Rows are points. Each copy is the shape, with its points in the same order, stretched, turned, moved and blurred by noise. Is it also mirrored, or only turned?

Shape (7 x 2):
[[ -9 -23]
 [-22  -8]
 [ 23  17]
 [  7  16]
 [-47 -36]
 [  9  29]
 [-14 -48]]
Copy 1:
[[ -7 -16]
 [-24  -9]
 [ 15  31]
 [ -2  22]
 [-44 -45]
 [ -4  37]
 [ -2 -43]]
Copy 1 is: only turned
Copy 2, 7 rows:
[[  7 -20]
 [ -8 -19]
 [  0  21]
 [ -6  15]
 [ -9 -59]
 [-13  29]
 [ 18 -42]]
Copy 2 is: only turned
Copy 3, 7 rows:
[[-20  17]
 [-30  -2]
 [ 21 -12]
 [  5 -15]
 [-60  17]
 [ 11 -28]
 [-32  42]]
Copy 3 is: mirrored

Shape:
[[  1 -28   4]
 [ 13 -12  58]
 [ 33  36 -32]
 [-24  -6   7]
 [-27  20 -12]
 [-22  28  -1]
 [ 11  21 -10]
 [  0  13 -32]
 [ -1 -14  25]]
Copy 1 (9 x 3):
[[ 13 -11  16]
 [-35  -5  37]
 [  3 -19 -51]
 [  9  18  10]
 [ 11  28 -16]
 [ -2  28 -16]
 [ -2  -2 -23]
 [ 21   0 -30]
 [ -7   1  27]]
Copy 1 is: mirrored
Copy 2:
[[ -4  -3  19]
 [ 31  12  60]
 [ 45   8 -50]
 [ -7  36  12]
 [ -2  50 -20]
 [ 12  51 -18]
 [ 27  16 -20]
 [ 11  18 -38]
 [  5  12  34]]
Copy 2 is: only turned

Shape (8 x 4):
[[ 34 -19   1 -39]
 [ 25 -21   1  30]
 [-41  10  54  26]
 [ 23  33  41  12]
 [-41   1  34  -2]
 [  8  -8  46 -27]
 [  0  18  -1  -7]
 [-24  -2  30  -3]]
Copy 1 (8 x 4):
[[ 51  20 -25 -11]
 [-17  -4 -33 -28]
 [-37  -4  60 -38]
 [-16  53  16 -45]
 [ -8  -7  47 -13]
 [ 33  18  23 -41]
 [ -3  28   4   7]
 [ -4  -2  31 -17]]
Copy 1 is: mirrored
Copy 2, 8 rows:
[[ 50  -3 -17 -36]
 [ 21 -23 -16  21]
 [-38  31  24  10]
 [ 27  41  11  18]
 [-31  24   6 -18]
 [ 23  18  23 -30]
 [  9  25 -27  -5]
 [-15  18   5 -13]]
Copy 2 is: only turned

Shape (10 x 6):
[[ -7  31 -17  -2   4  -1]
 [-27  -3  17 -14 -21 -10]
 [ 34   1  12  30   2   6]
 [  6  14 -20  -2  -7  42]
 [-22 -17  45  -4 -32  -7]
 [ 27   3   6 -16   1  -1]
 [ 40 -11   1   2  22  43]
 [-24  -9  -2  15  -9   8]
 [ 19 -33 -17 -31   1   2]
 [ -4  33   9  12 -56 -20]]
Copy 1, 10 rows:
[[-18  28 -38   7  13  -9]
 [-20  31   5 -35 -17   2]
 [ 13   6  12  43  -3   4]
 [ 14   4 -54  12 -24  14]
 [ -6  27  41 -32 -34  11]
 [ 25   9 -10  14   1 -18]
 [ 60 -13 -21  34  -4  17]
 [-19   9  -5 -14 -16  25]
 [ 34 -25 -23 -11  -6 -15]
 [-49  42  -3   7 -43 -21]]
Copy 1 is: only turned
Copy 2 (10 x 6):
[[-17   6 -20   0   7  13]
 [-10 -18  19 -18 -20 -15]
 [ 21  28  13  40  -2  -9]
 [-11  14  -2  10 -17  53]
 [ -3 -12  44  -8 -34 -32]
 [ 31   9   7  -8   6   7]
 [ 31  20  19  24  18  42]
 [-14 -18   5  23 -20   2]
 [ 54 -23  -3 -20  -2  21]
 [-18  25  -8   0 -47 -28]]
Copy 2 is: only turned

Shape (14 x 8):
[[-13   5   9 -11   0  13  -1  -5]
 [  5  -1  44  25  -8 -11  12  39]
 [-10  11   0  -7   5 -15 -15 -18]
 [ -6   2  -1 -13  -8 -21   1  -9]
 [ 28 -16  -4 -11   8  15  20  42]
 [ 33  14  28   2  -3 -21 -17  -4]
 [ -6   1  18 -16   1  -8 -24  56]
 [  5 -40   8  -8   7  -2 -11  -1]
 [-25 -23  33  -9   8  17  15 -16]
 [ 24 -26   4  -9 -26 -16  15  21]
 [ -5  16   5  -3   0 -11   0  -2]
 [ 13   5  -2 -14 -18 -12  17   7]
 [ -5   1  -5  -6   9 -23  19 -17]
 [ -2  10   1  18  -8  -1  15  -9]]
Copy 1 (14 x 8):
[[ -7   0  19 -13  -4  12  -5  16]
 [ 16  14  -2  50  -5 -32  -4  24]
 [-12  21  15 -24  -3  13 -27  -5]
 [-20  14  14 -10 -11   1 -16 -13]
 [ 13 -11 -23  16  -8 -11  39  -3]
 [ 19  31  12   7 -21  -1 -36 -15]
 [ 18  31   2 -16 -13 -36  24  26]
 [  6 -21  14 -13   4 -19 -11   2]
 [ -7 -26  43   7  13  -1  -7  26]
 [ -6 -10  -5  18 -24 -24   3 -12]
 [-11  21   7  -3  -6   8 -14  -1]
 [-17   9   0  10 -23   2   0 -16]
 [-24  11   7   7   5  13 -14 -26]
 [-18   0  -9  18  -4  16 -23   0]]
Copy 1 is: only turned
Copy 2:
[[  4  11   9  23  17  -8   5 -21]
 [ 26  -1  11  14  40 -24  13  47]
 [  4 -18   9   5   0 -14  -3 -20]
 [ -2 -19  10  -3  -5 -19  13  -8]
 [ 19  46  -5 -20  11   4  11  21]
 [ 47 -24   3   9 -17 -23  -7  -1]
 [ -4  26  -5 -12  32 -51  -9  18]
 [ 17  -1 -35   4  24   4   3   2]
 [ 15  -2   2  31  60  12  26 -16]
 [ 11   1 -17  -2  -6 -16  28  35]
 [  4  -7  20   0   2 -15   5 -10]
 [  4   6   9  -6 -10 -11  22   9]
 [  9 -18  12 -15   7   7  20  -9]
 [  2  -4  24  17   2   9   2  11]]
Copy 2 is: mirrored
